Each row of a before or after table is a point. One or more steps were done to the points. Then noise was added and the rows were shuffled. The steps act on columns, c1 being the first. Name the steps. A step turns or swaps two columns, mirrors them in a line or flattens them onto one, adds a multiple of one to another, or multiplies or shifts one. Angles are multiples of 10 degrees, from the lower column toward the higher: turns from -170 to 170, lines from 10 to 170 but not 90. Use the fewest steps. Two steps may share a column if one is a turn and the other turns, adds or multiplies; they go together, in the order done. Otherwise the lowest column goes first.

Before (9 x 3):
[13 39 30]
[-37 -44 -45]
[-41 -22 -21]
[-43 -13 -44]
[22 -2 19]
[-41 45 36]
[16 -25 -78]
[1 22 -3]
[48 50 -24]
After, 9 rows:
[34 18 -1]
[-66 -20 -22]
[-69 -45 -12]
[78 -24 51]
[1 -3 20]
[-65 38 45]
[25 -77 -26]
[21 31 39]
[-62 -47 -44]
Steps: multiply c1 by 1.6; swap c2 and c3

Before:
[-31 37 -116 -36 -49 -42]
[-14 41 29 -16 -12 35]
[35 32 -63 -32 -18 -25]
[-44 11 -31 -29 -47 -29]
[5 32 -50 -21 -44 -11]
[49 13 7 -61 -42 13]
[-29 8 -32 66 -41 10]
[-49 -87 23 -38 -15 -17]
[-1 22 29 -48 78 35]
[33 57 -44 8 61 -44]
[-47 6 26 9 1 -43]
After (11 x 6):
[0 47 -33 -34 -16 58]
[1 3 48 9 5 10]
[-1 -66 29 -37 -14 -2]
[0 60 -9 10 64 64]
[-2 45 -5 -61 -40 -13]
[2 52 -1 -17 -12 -48]
[0 26 -9 -34 -46 41]
[1 44 -34 -25 -45 37]
[-2 57 -65 -40 -53 108]
[0 -27 -30 65 -43 13]
[-4 46 -2 -45 80 -41]
Steps: multiply c1 by 0; add -0.5 times c4 to c2; mirror c3 and c6 in the line at 160 degrees

Before (14 x 9):
[-19 62 41 31 -21 38 -54 12 10]
[-48 7 -17 4 22 -16 -14 58 -12]
[-1 -43 23 -22 5 -18 11 -33 33]
[2 31 60 11 -37 -3 -39 2 -37]
[-9 -52 32 -13 22 -17 46 -62 71]
[-23 5 19 -16 14 27 40 42 -7]
[-10 -87 39 32 4 -5 1 -40 11]
[-60 23 23 1 -16 -2 -64 0 -27]
[-32 29 -34 26 -17 27 0 53 16]
[-43 -70 3 -13 -36 -5 25 -42 17]
[-22 59 15 17 -27 20 -38 -11 -30]
[-48 -66 37 -5 27 17 23 -55 7]
[8 9 -10 -28 15 47 -33 32 -12]
[1 39 -35 26 21 10 21 1 -4]
After:
[0 12 -17 46 9 -35 -32 83 1]
[-16 30 121 -13 -39 0 -40 3 -16]
[-4 61 83 -17 -23 -48 -51 81 -7]
[-28 60 28 -10 -30 -27 -36 23 -19]
[0 -88 76 -33 8 -6 -2 -32 -3]
[-34 6 -36 -9 24 19 -10 38 -24]
[-20 -67 75 10 30 -15 19 -32 -19]
[-49 20 49 0 -17 2 -62 -5 -42]
[19 -41 48 10 11 24 6 -69 16]
[28 -52 64 6 20 23 44 -93 25]
[-15 6 40 25 12 -22 41 72 -14]
[-14 25 -65 -13 -22 -34 1 107 -5]
[-3 42 -70 -22 17 -13 25 28 -3]
[-17 -75 8 14 -35 9 22 -54 -11]
Steps: flatten c1 and c9 onto the line at 40 degrees; multiply c3 by 2; turn c4 and c6 by -160 degrees; add -1.5 times c6 to c8

Before:
[-5 66 -18 -51 -9 -2 25 -53 46 7 -7 -23]
[-10 9 19 51 -21 -4 76 34 -25 -29 20 -49]
[-3 41 7 39 -50 12 37 6 -20 -23 -51 -21]
[-59 -17 37 25 -48 -47 72 40 42 31 16 -47]
[-15 34 -35 10 -5 0 8 28 45 12 -17 -42]
[-27 -42 6 3 -24 -80 -23 -40 -24 -4 -40 -6]
[21 4 -35 -11 -4 -22 69 -43 -11 -42 -45 20]
[30 -20 19 47 -11 -57 -1 -2 -17 7 -13 33]
[-76 3 -3 -1 -19 -79 -15 6 48 3 18 23]
[6 41 34 -34 -3 -70 10 35 22 2 -3 9]
[25 63 -31 -32 -82 -10 50 40 44 -56 31 3]
After:
[-54 8 -53 24 27 -65 85 -12 45 -102 -10 23]
[-16 29 -33 15 5 15 6 -15 43 -55 -21 -40]
[-5 64 -20 -50 10 20 7 46 48 58 -16 -21]
[27 98 8 -36 -5 -38 48 -70 45 33 17 -29]
[-9 20 -55 50 0 -12 96 -42 -33 1 -5 12]
[19 4 28 -11 22 -8 44 7 -14 125 -68 -31]
[-70 12 23 0 67 -40 -11 -3 45 -13 19 -3]
[28 -12 28 48 45 -38 7 6 -21 -8 -14 27]
[-1 63 -21 41 -15 -17 30 -18 -18 31 -59 4]
[-28 -26 -7 4 59 -68 -31 26 -24 57 -27 8]
[6 34 4 -34 73 -10 -1 -27 22 -46 -9 37]
Steps: turn c2 and c5 by 30 degrees; turn c5 and c6 by 70 degrees; mirror c3 and c12 in the line at 50 degrees; turn c7 and c11 by -20 degrees; add 0.3 times c4 to c7; turn c8 and c10 by -140 degrees; multiply c10 by 2

Before, 9 rows:
[35 11 -10 2 -32 74 -31 20 -29 -15 33 18 1 53 -16 -28 -8 -7]
[19 17 17 0 32 67 -11 32 16 -16 13 -32 37 -16 -59 -29 14 31]
[-20 1 -18 1 -22 -2 22 -6 -12 -15 66 -6 5 40 -19 37 17 -1]
[-20 -7 18 -27 16 -36 -29 16 -28 -34 27 -14 -15 121 -18 -47 -27 12]
[-56 15 5 15 -10 63 17 17 -5 -24 -7 13 46 27 34 20 24 27]
[55 7 65 -37 53 -7 2 -2 0 28 53 -28 24 18 -3 69 -13 41]
[44 -31 18 38 -25 -32 -28 5 49 -17 -30 -5 44 -53 -20 9 -21 45]
[-5 -33 27 19 -19 -21 -29 -22 -35 5 -4 -54 17 -7 -49 30 10 -21]
[22 -58 2 -6 76 -36 75 -23 -1 13 -6 2 11 10 -8 -16 17 -18]
After (9 x 18):
[35 14 -16 3 -1 74 -22 22 2 3 33 11 2 64 -10 -28 -8 -18]
[17 -40 5 -5 7 -37 71 -26 8 -41 -10 14 7 13 -19 -16 17 -8]
[44 -17 25 32 -2 -32 -45 5 17 -26 -34 -23 45 -69 -14 11 -22 35]
[59 -2 105 -38 7 -1 0 -5 12 11 55 -30 21 13 -4 73 -13 42]
[-9 -22 41 22 10 -19 -18 -27 -33 -19 -3 -13 15 9 -44 31 10 14]
[-18 3 -28 2 4 6 28 -4 10 -6 66 3 2 40 -14 35 18 0]
[16 18 30 -3 11 65 -16 32 10 10 9 -28 38 -20 -65 -28 13 33]
[-52 13 7 16 -8 61 16 15 11 5 -6 -14 48 29 32 21 23 10]
[-20 4 32 -27 -3 -34 -21 16 38 -16 25 -9 -12 116 -21 -48 -27 14]
Steps: multiply c10 by 0.4; turn c2 and c10 by 50 degrees; multiply c3 by 1.6; flatten c5 and c15 onto the line at 100 degrees; add -0.3 times c9 to c7; turn c9 and c14 by -30 degrees; flatten c12 and c18 onto the line at 130 degrees
